Rows are points. Before rounding, the points of a table are all equally far from one centre. They may lie mostly on one side of it. Write the centre, to within rounding.

Points:
[[ -7  37  42]
 [ -5  26  46]
 [ 24  63  14]
 [ 14  46  43]
 [ -7  29  44]
 [  8  -1  41]
 [ -6   6 -25]
 [ 11  31  49]
 [-26  31  22]]
Centre: [12 24  8]

Points:
[[-45  13 -21 -29 -23  42  17 -38  26  13  -5]
 [-42   8  -5 -33  -6  61  34   1  10  -4   5]
 [-56  10 -12 -46 -25  65   9  -9  -2  31  16]
 [-47  20  -2 -42 -14  43  23  13  16  49  17]
 [-68 -23  -7 -39 -33  66  42  12  -9  11  -2]
 [-35 -21 -13   2 -12  57  28   4  49  19  12]
 [-70   5 -14 -44 -15  21  21 -15  23  35   4]
 [-56 -21  -3 -52 -20  33   4 -13  36  22  -8]
 [-72 -23 -31 -42 -14  54  30  -5  15  24  -2]
 [-54  -1  22 -29 -22  10  23  -2  39  31 -14]
 [-39  28 -22 -22  -5  37  11   1  31  39 -23]
 [-76   9 -20 -10  -7  30  38  -2 -20   8 -31]
 [-46 -16 -22 -43 -40  60  16   2  -2  -3  35]
 [-62 -11  -4 -29   5  60  33  -8  -2  45   9]
 [-16 -15 -19 -20   5  47  48 -32  16  18   2]
 [-51  10  10 -34 -34  26  44  -3  24  41  21]]
Centre: [-26 -20 -14  -7 -32  23  13   6 -11  28  -5]

Points:
[[ -3  11 -40 -43  18 -59   2 -16  16   1  40 -17 -53 -19 -41  -7  38  95
  -22 -11  -5   5  35  -3]
 [-14 -12 -25 -45  24 -93 -18 -36   1  -8  15  -5  30   2 -23  25  24  56
  -10  29   7 -11  34   3]
 [-19 -49 -23 -20  22 -65  -1 -40 -35 -11   0 -32 -39 -22 -31  11  20  52
  -26  45 -18  -2  59  18]
 [ 12 -29 -23 -56  37 -64  23 -25  26  13  10 -46 -31   7 -26 -22  27  38
  -27  -3 -10  -9  39 -16]
 [ -1  -6 -46 -27  39 -83  17 -33 -12  28  31 -28 -19 -12 -21 -16  41  41
  -51  16   1 -12  38  -6]
 [ 29 -21 -33 -15  58 -39  26 -14  -7   9  30 -15 -45  -8 -29  20  26  57
   -9  14  22 -35  34  -8]
 [  1  19  -9 -33  45 -56   7 -33  17   9  32 -42  -4 -15 -38 -25  22  46
  -45   0 -14 -13  32   0]
 [ -3 -23 -18 -53  39 -42  17 -43 -27  18  11 -37  -8 -24 -72 -11  27  46
   -4  28 -31  -7  31  12]
 [ -7 -33 -17 -21   9 -74  40 -40 -33  15  32 -28 -25  -8  -2  -7  -8  28
  -36  -8 -31  11  49 -10]
 [ 10   8 -12 -37  26 -44  18 -50 -17  25  29  12 -31 -28 -35  25  17  60
  -36   2 -31 -31  42  -4]
 [ -9   0 -32 -16  31 -67  30 -57   8  10  30 -24 -26 -13 -35  -5  11  47
   -2  24  16 -22  25 -46]
 [  5 -22 -24 -41  19 -34  20 -11  12   7   3 -29 -10 -53 -58  -6  41  36
  -19  26  22   1  61   8]
 [ -6  -6 -31 -32  30 -34  -6 -33  23  24   2 -43   2  -7 -61 -30  28  81
    3  11 -14 -24  28 -15]
 [-33 -30 -23 -47  24 -50  38 -29 -18  24  13 -28  13 -22 -31  13  18  53
  -36   8   2   1  53  10]
 [ -8   6 -32 -31  17 -37  13 -60  12  -2  35 -29   2 -32 -54  -4  47  57
  -31   1 -31 -10  38   3]
 [ 11 -28 -14 -35  21 -40  44 -38  10  36  16 -32 -32 -24 -61 -28   7  37
  -12  15  16 -31  23   2]
 [ -9 -32 -48  -9  64 -39  25 -23  -4  25  27 -25 -13 -44 -20 -13   6  59
  -19  22   9 -22  35 -17]
 [ -1 -16 -35 -62  41 -44  12 -43   6  31  28 -54 -24   3 -19 -34   8  77
   -9  28 -22 -11   8 -14]
 [ -6 -31 -34 -40  64 -45  31 -34  -6  24  22 -14 -11 -20 -53 -26  22  59
  -28  38 -11  -3  10 -10]
 [  9 -36 -42 -30  13 -49   9 -44  24  26  36 -45 -38 -14 -25  -6  49  41
  -13  34 -10 -15  47   4]
 [  3 -11   8  -1  27 -63  14 -50  22  24 -15 -30  11 -21 -50 -12   7  61
  -14  29   5   6  37   9]
 [ -3  22 -34 -38  48  -1  16 -18 -11   6  28 -46 -28   6 -33 -14  10  53
   -4 -21  -5 -19  27 -15]
 [ 22  -6 -39 -47  12 -66  24 -48  18  -7  27 -26 -37 -31 -51  17  20  46
  -19  37  32  17  43  -2]
 [ 24  17  -8 -38  36 -41  37 -41 -15  12  26 -55 -37  -1 -27 -24  15  64
  -18  20  -2  -4  38   8]
 [-19   4 -14 -20  35 -46  17 -49  -3  18  17 -57 -11 -22 -34   8   7  49
  -39 -12  -5  -8  51 -11]
 [-14   7 -33 -37   0 -47  30  -2 -22  50  16 -11   4  -4 -58   4 -16  38
   13   6  17 -26  26   4]
 [ 13 -27 -26 -31  53 -34   3 -58  -8  15  29 -27 -16  -7 -40 -19 -12  54
  -34   2   1  -6  52 -23]]
Centre: [ 12 -16 -33 -23  -7 -35  -4 -19 -13  -3   0 -15 -16 -20 -14  -1   7  48
 -16   9  -3   5  -6   0]

Points:
[[ 42 -38 -56 -10  -7 -43   3 -28 -16 -25   2  14  19   0   6 -18 -48 -63
   12 -20  51  44   1   9]
 [ -2  -3 -84  23 -56 -32   3 -17  14 -41 -15   2 -18  -4   5   4  21 -57
   30 -13  31 -10 -30  22]
 [  2 -11 -17   9 -25 -47  -5 -43 -21 -18 -56   3  43  48   1   7  -8 -30
   24 -17  33  64 -16  -8]
 [ -1   0 -53  29 -16 -35   3 -40   6 -53 -18 -52  14  10 -19  23 -40 -38
    0 -11  44  26  -8  13]
 [ 13  -8 -51  26 -44 -20  18 -27  16   4  -4  14 -24  -3  -1  35  -4 -58
   22 -49  15   0 -26 -15]
 [ 33 -14 -66  49 -23 -28  -1 -62  -8 -46 -20   1  49   2   3  62  20 -46
   32  21  17  35 -30  24]
 [-29  -5 -50  41 -43 -42  10 -42 -30 -60 -23 -15  -9 -13 -12   7  22 -32
   27 -11  19   2 -31  -5]
 [ 24  -7 -54  28 -22 -25  33 -11 -23  -5 -41   0   7 -15  -1   7  28 -52
   50 -35  30  38 -25  26]
 [-11 -17 -75  41  -3 -56   3 -20  -2 -16 -31   7  19  45   6  24  14 -68
    4 -21   8  32 -29  20]
 [ 24 -14 -32 -26 -64 -35  -7 -70 -18 -50 -22  18  52 -27  -6 -10 -12 -54
    5  -5  11  49 -19  24]
 [ 36  23 -39  42 -17 -21  15 -24   5 -28 -33  11  -1 -45 -37   3   3 -52
   11  15   6  41  17  20]
 [  1  -8 -55  28  -8 -37  26 -32  -4 -16 -22  -6   4   7   5  10  -7 -92
   20 -25  48 -32 -33 -27]
 [  1 -42 -58  47 -44 -39  20  -2   2 -29   3  -4   5  -7 -12   7   1 -69
  -11 -29  38  45 -59  22]
 [ 54 -21 -33  21 -13 -33  18   2  24 -43  -9  14  27  16   9   3 -15 -27
    0 -57  -1  -7 -16  15]
 [ 31 -22 -63   5 -21 -69   1 -20  20 -36 -10 -18  10  19 -27  26  32 -66
   37 -18  36  47 -57   6]
 [ 27  -9 -85  12 -23 -40  14 -15   1 -21   1  -2  11  10  -7  18 -20 -40
   -2 -51   0  10 -36  30]
 [-63 -40 -39  -1  -9 -36   4 -32 -18 -22  -4 -25 -11   6 -23  11 -33 -26
   45 -10  11  53 -23  23]
 [ 32  13 -75  40 -21 -28   6 -56  21 -51 -13  -1  49  16 -16  13 -31 -62
  -14  14  17  18  -3   0]
 [ -2 -19 -74  26 -17 -16   2 -47 -34 -46   0 -21  30   5  47   4  -4 -37
   19 -10  15 -11 -31   3]
 [ 15 -13 -34   5 -28 -34  20 -47  -4 -29 -18  -3 -17  34  -1 -11 -16 -36
   42 -52  45  18 -19   2]
 [ 11  -5 -20  35 -59 -18   8 -21 -16 -24 -24  -3  13 -17  25  -2 -46 -29
   27  11  29  19  -6  -7]
 [-11 -35 -42  41 -26 -59 -12 -29 -34 -43 -40  27  63 -10 -36   9  12 -37
  -12   0   7  46 -20 -23]
 [ 22  -2 -59  20  -8 -41  53 -48  -2 -48   9  -5  -3  15 -28  34  -5 -53
   35 -39  46  50 -12   9]
 [ 12 -13 -50   2  21 -49  16 -42 -30 -18  11 -37  50 -18 -37   3   8 -35
   27 -36  49  16 -24  40]
 [ 15  18 -38  14  -9 -26   7 -59 -16 -72 -25 -17  20  33 -15 -17 -25 -33
   25 -19  18  38 -30 -25]
 [ 42 -21 -27  10 -38 -55   6 -27   1 -33 -40  -1  16  -3   9  13 -31 -53
   -6 -17  59  44 -52  -4]
 [-42 -25 -38  62  -5 -36  18 -49 -33  -4 -12  -2  43  14   1  -3  -6 -61
   10 -16  43  19 -30  12]]
Centre: [ -6 -24 -21 -20   2   5  19 -17   5 -34  -2  25  28   7 -24  21  12 -39
   5  24  27  13 -32   6]

Points, 30 rows:
[[-27 -39 -38   2  -3  16  27   4 -14 -20 -29  60  21  -1  23 -44  58  69
   -4  27 -49  33   7  21]
 [-19  34  12  11   0   8 -35  29 -12 -58  23 -15  33  25 -23 -39  30  36
   27  -9 -55  14 -10  25]
 [-69  21 -21   9  -6  15 -11  10   2 -42  21 -31  25   7  -1 -35  35  71
   21  20 -33  22 -32  33]
 [ 11 -21  27  -2 -41 -14   5  10  58 -10 -29  -3  35 -24  47 -26  49  12
   30  16 -45  46 -27   1]
 [-21   9 -39  -9 -11 -20 -63 -29  64 -58  -2  14  40  -9   4 -37  47  43
   54  19 -17  -4  -9 -11]
 [-17  22   6 -34 -10  52 -40 -23  -6 -67 -19 -21  33  11  48 -39   7  43
   33  -5  -2  44 -23  -4]
 [-27  12  -6  13   6  21  -5  13  19   9 -42  -9  68 -18  21  -4  28  54
   46  -9 -53  16  -5  15]
 [-56 -39 -20  -4 -42 -27 -38 -15  16 -47  39 -37  37  14   4   4  24  31
   24 -10 -48   5  19  15]
 [-23 -27 -17  -7  -2  -4 -37  10  18 -61 -34 -16  31  -6  26 -55  71  38
   31  -3 -24   8 -22 -17]
 [-34  12 -17   0 -68   3 -14   5  37 -52 -57 -25  22  22 -16 -40  21  28
   13  21 -19 -34 -24 -11]
 [-24 -34  -8 -23 -33   2 -18  -9  30 -39 -20  -8  45  -1   0 -20  30  81
   15   0 -58   3  10 -32]
 [-32  21 -13   5 -30 -16 -46   9  10 -63 -38 -18  39   5  21 -33  42  28
   -3 -18 -23  17   0 -16]
 [-16  17 -18  35  18  17 -17 -13   0 -29 -53  -6  18  19  24 -43   6  55
   54 -19 -51 -10  -4 -19]
 [-36 -31  -8 -34 -10  -8 -52   2  -2 -64 -36  15  -4  -3 -16  -1  39  67
    4  -2 -65  18  17  -3]
 [ -8  35 -54  -9 -12  27 -51 -10   7 -54 -55 -11  -5  13 -15 -53   6  22
   47 -16 -41   6  19 -10]
 [-53  33 -17  -6 -40  19  -3 -25  -1  -8 -21   0  45   6 -17 -39  -3  43
    2   6 -60  22   4 -43]
 [-38 -31 -33 -32  -4  43 -81 -24  48 -47 -33 -11  11  11  10 -18  28  55
   20   7 -56   7 -13 -12]
 [-12   5 -10 -45 -37  15 -25 -20  61 -24 -56  -7   5   9 -14  -1  19  55
   11 -13 -43   9 -43 -38]
 [-44  -4  -1 -39 -19 -20 -55  17   5 -22  20  40  54 -17 -18 -21  22  72
    4  38 -35  14 -22  -8]
 [-11  23  -9 -40 -26   3 -20  -9 -21 -70 -17  27  64  -1 -35 -28  19  56
  -17  -2 -23  -8 -39  29]
 [-31 -28  46 -33  23 -10 -44  -5  20 -51  -5 -14  26  -7  22 -13  25  77
   12  -8 -34  14  -6  -8]
 [-20  10   5  37 -51  46  23 -32  -7 -45 -42  28  11  24   3 -28  76  35
   36   3  -3 -15 -25 -23]
 [-39  24 -31   3  -3  12 -14 -33 -13 -25  -5  -6  -2 -39  36 -46   2  52
   27  -1 -60  11 -22 -64]
 [-46  -4 -32  -8  -2  -9 -64 -12  17 -39 -37   4  39  58  -8 -22  27  45
   23  14 -36  12  14  22]
 [-35  -1 -25 -29 -32 -17 -40 -16  14 -46 -42 -25  21  18   5 -21  24  49
   -4   4 -67  14  -6 -28]
 [-55 -33 -35  10   6   4 -17   5 -28 -19 -54   0  40  -6 -16 -18  33  40
   -8  22   2 -15 -53 -33]
 [ -3 -12 -10   1  25  11 -34   6 -24 -32 -30 -34  60   3  -9 -46  30  69
   35  18 -21   0   3  13]
 [-11  -9   5 -23 -28  -3 -28  22  31 -21 -17   4  28  22  22 -23  43  95
   28  -4 -22  29 -20   7]
 [-70 -16 -35 -35 -17 -35 -36 -33  60 -24 -20   3  38   1   6 -47 -12   4
   30   2 -49 -22 -13 -13]
 [-36  12 -23 -14 -75 -10 -33 -37  50 -20 -64 -23  16 -19  -9 -33  -3  45
   32  15 -30  -9   5  18]]
Centre: [ -2  -9 -10 -12  -6  23 -11 -23   8  -8   8  20 -13 -12   8  -8  11  -2
   4  20  -9 -14  -4  19]
